Each point is reached from the start by the listed moves, each made once or not at all, plus a little noise. Say if it took an odd or an even number of moves. Then give how often each move was made.
In the rows, 128 means zero.

Moves:
(1): [ 68 157 106]
(2): [113  88 109]
Start: [131  91 125]
Points:
[ 69 122  98] => odd (1, 0)
[53 83 82] => even (1, 1)
[129  96 127] => even (0, 0)

Moves:
(1): [124 135 116 211 128 145]
(2): [134 128 161  93 125 109]
(3): [ 72 141 115  78 191  89]
Start: [140 100 119 130 160 119]
Points:
[ 94 109 139  45 226  62] => even (0, 1, 1)
[151  96 157  93 159  99] => odd (0, 1, 0)
[144 103 137 178 152 119] => even (1, 1, 0)

Moves:
(1): [114 130 100 141 125 123]
(2): [168 126  87 143 145 136]
(3): [140 115 106 107 120 109]
(4): [117  88 164 146  93 122]
(5): [162 150 123 136 101 144]
(6): [164 156 118 163 134  94]
Start: [132 140 133 130 128 153]
Points:
[230 192  48 202 120 139] => even (1, 1, 0, 0, 1, 1)
[222 153  60 161 142 111] => odd (0, 1, 1, 0, 0, 1)
[153 171  93 178 131 113] => even (1, 0, 0, 0, 0, 1)
[105 100 139 160  91 145] => even (1, 0, 0, 1, 0, 0)
[240 189  77 191 122 142] => odd (0, 1, 0, 0, 1, 1)

Moves:
(1): [164 147 124 115 125 134 152 160 130 123]
(2): [142 128  95 124 114  89 131 143 153 112]
(3): [131  99 136 145 106 151 141 140 124 134]
(4): [119 140 149 127 113 108 125 127 146 133]
(5): [151 136 141 150 108 126 129 134 106 127]
(6): [121 119 102 116 162 170 210 191 109 189]
(7): [147 121 105 123 108 124 150 129 141 159]
(8): [123 115 134 133 142 132 108 134 136 139]
Start: [130 139 131 140 160 165 125 122 118 125]
Points:
[163  89 109 167 145 228 225 211  97 234] => odd (0, 0, 1, 0, 1, 1, 1, 1)
[158 117 147 179 103 135 121 162 143 132] => odd (0, 1, 1, 1, 1, 0, 0, 1)
[191 136 148 167 115 192 161 171  96 125] => odd (1, 0, 1, 0, 1, 0, 0, 0)
[116 141 126 126 177 188 205 184 116 190] => even (0, 0, 0, 1, 0, 1, 0, 0)
[138 105 112 140 136 204 241 196 129 227] => even (0, 0, 1, 1, 0, 1, 1, 0)
[139  79  96 146 165 231 223 203 115 234] => even (0, 0, 1, 0, 0, 1, 1, 1)

Moves:
(1): [148 152  95 120 127 129 117 119 121 147 117 125]
(2): [112 100 131 107 142 133 129 168 131 104 130 147]
(3): [187 121 110 103 110 108 131 153 101 125 123 157]
(4): [150 144 129 128 109 123 139 111  71 140 122 157]
(5): [120 150 130 156 149 129 136 126 136 109 133 116]
(6): [109 126 123 145  75 128 109 155 149 124 124 155]
(7): [138 115 114 161 116 148 178 136 166 130 137 119]
(8): [120 128 128 152  98 110 135  94 112 177 103 135]
(9): [137 130 120 132 155 124 152  98 139 125 145 133]
(10): [144 149 128 168  96 145 101 148 148 147 112 148]
(11): [136 129 119 138 116 134 150 112 147 139 106 128]
Start: [142 134 147 116 139  98  89 112 125 152 117 125]
Points:
[249 211  90 188  46  82 102  77  64 240  37 197] => odd (1, 0, 1, 1, 1, 0, 0, 1, 0, 1, 1)
[230 145 114 182  84 126 157 172 128 150  85 202] => odd (0, 1, 1, 1, 1, 0, 1, 0, 0, 1, 1)
[196 165 130 138  69  77  90 146  73 138 106 197] => even (0, 0, 1, 1, 1, 1, 0, 0, 0, 0, 0)
[188 134  99 121 149 115 163 105 110 159 126 166] => odd (1, 1, 0, 1, 0, 0, 1, 0, 1, 0, 0)
[160 141 111 246  29 119 146  87 218 227  76 173] => even (0, 0, 0, 0, 0, 1, 1, 1, 1, 1, 1)
[189 101 111 145  22  81 144 161  87 183  86 228] => even (0, 1, 1, 1, 0, 1, 1, 1, 0, 0, 0)

Moves:
(1): [135 128 120 111 131 139 142 139 139 112 103 128 118 108 133 111 129]
(2): [115 150 133 126 129 140 121 126 123 129 124 115 127 136  91 114 132]
(3): [136 139 135 131 112 108 113 142 143 137 130 131 122 127 145 109 145]
(4): [121 137 133 126 112 133 107 129 109 124 104 104 140 109  98 106 105]
(5): [116 138 138 157 155 116 151 143 117 127 138 131 162 136 134 138 136]
(6): [137  98  99 130 100 125 163 145 124 153 130 162 111 155 187 153 135]
(7): [153 104 153 136 103 109 125 119 140 122 153 140  97 106 121 136 135]
(8): [135 120 112 140 154 165 111 146 129 139 110 133 158 132 123 147 111]
(9): [116 115 155 147 160 163 143 113 104 114 114 168 127 107 100 149 124]
(10): [133 126 105 124 138 141 101 158 139 109  98 158 144 148 130 130 100]
(11): [116 122 116 115 130 142 144 130 117 105 135 157 110 105 132 133 114]
(12): [119 144 127 118 144 126 136 144 151 151 146 140 157 135 141 164 125]
(13): [132 142 108 108 139 117 122 142 117 132 124 138 135 117 127 139 145]
(14): [136 115 124 140 142 113 137 108 137 140 145 127 139 135 124 117 132]
Start: [135 138 125 125 136 136 127 173 123 125 121 133 120 120 150 133 115]
Points:
[119 137 129 175 231 175 129 183  70 135  87 165 212  87  83 161  96] => even (0, 0, 0, 1, 1, 0, 0, 1, 1, 0, 0, 0, 1, 1)
[149 116  47 154 181 153 121 249 102 151  76 190 211 157 176 163  82] => odd (0, 0, 0, 1, 1, 1, 0, 1, 0, 1, 0, 0, 1, 1)
[136 172 168 102 138 151 110 204 127 124  95 174 119  42  83 135 129] => even (1, 1, 1, 1, 0, 0, 1, 0, 1, 0, 0, 1, 1, 0)
[112 163  98 101 144 141 122 171  86 115 112 134 130  81  79 103 101] => odd (0, 1, 0, 1, 0, 0, 0, 0, 0, 0, 1, 0, 1, 1)
[139 119 145 118  98 136 121 166 102  91 130 152  83  57 116 124  82] => odd (0, 0, 0, 1, 0, 0, 1, 0, 0, 0, 1, 0, 0, 0)
[124 166  72 141 209 154 104 242 123 116 102 201 193 131 133 133 107] => even (0, 1, 1, 0, 1, 0, 0, 1, 0, 1, 1, 0, 1, 1)
[139 147 121 170 187 157  92 221 143 141 114 158 215 135  87 159  67] => even (0, 1, 0, 1, 1, 0, 1, 1, 0, 1, 0, 1, 0, 1)
[129 126 110 132 136 162 120 236 128 143  71 230 151 134 182 174  81] => even (0, 0, 1, 1, 0, 1, 0, 0, 1, 1, 0, 1, 0, 0)
